Each row is a point. The window is the flat piece filled in between its corners: a triangle in 3 columns, a solid with four corners in 4, and so on. A path goes straight from each point to the next, and from the last back to the first. List the points from which the path goes on through the window.

Window:
[[-0.28,0.43,-0.48,-0.39],
[-0.73,0.29,0.00,-0.09],
[0.30,-0.07,0.15,-0.38],
[0.52,0.26,0.67,0.20]]
Path:
(1): [-0.39,0.09,-0.50,-0.25]
(2): [-0.58,0.40,0.05,-0.58]
(3): [-0.11,0.53,0.50,-0.04]
(4): [0.08,0.18,0.26,0.18]
(5): [-0.28,0.19,-0.53,-0.08]
(6): [-0.03,0.69,0.06,-0.64]
(7): [0.25,0.37,0.50,-0.07]
(8): [0.33,0.15,0.17,0.22]
(9): [0.06,-0.43,-0.22,-0.08]
(10): [0.23,0.32,0.34,-0.50]
(11): [-0.40,0.47,0.16,-0.22]
(12): [-0.54,0.12,-0.07,0.03]
(13): [-0.83,0.19,-0.42,-0.09]
(14): [-0.79,0.40,-0.21,-0.39]
(15): [-0.42,0.50,-0.01,-0.27]
(16): [-0.41,0.03,-0.13,0.02]
Through the window after points: 5, 7, 9, 11, 15

Window:
[[0.36,0.34,-0.44,0.02,0.25,0.23],
[0.09,0.22,-1.11,0.17,-0.22,-1.00],
[0.17,0.24,0.04,-0.40,-0.03,0.41],
[0.22,-0.91,0.44,0.20,-0.19,-0.26],
[-0.31,-0.62,-0.16,0.43,-0.24,-0.16],
[-0.02,0.04,0.11,-0.25,0.44,0.22]]
Path:
(1): [0.06,0.16,0.57,0.35,0.03,0.00]
(2): [0.09,-0.26,0.29,0.50,-0.01,0.11]
(3): [-0.05,-0.50,0.10,-0.51,0.13,0.27]
(4): [0.43,-0.19,-0.57,-0.45,0.44,0.54]
(5): [0.08,0.23,0.29,0.10,-0.16,-0.23]
(6): [0.09,0.10,-0.46,0.25,-0.24,-0.56]
(7): [-0.22,-0.28,-1.69,-0.16,0.08,-0.89]
(8): [0.04,-0.55,-0.31,-0.30,0.25,0.09]
(9): [-0.14,-0.06,-0.14,0.57,-0.25,-0.12]
(10): [0.19,0.04,0.09,0.14,0.03,-0.47]
(11): [-0.30,-0.65,-0.77,-0.25,-0.23,0.11]
(12): [0.10,-0.35,-0.35,-0.07,0.05,-0.08]
(13): [-0.22,-0.18,0.31,0.43,0.12,-0.20]
(14): [-0.03,-0.06,0.17,0.29,-0.16,-0.22]
(15): [0.09,-0.40,-0.26,-0.24,-0.14,-0.12]
(16): [0.21,-0.49,-0.10,-0.25,-0.04,0.04]
Through the window after points: 6, 8, 16
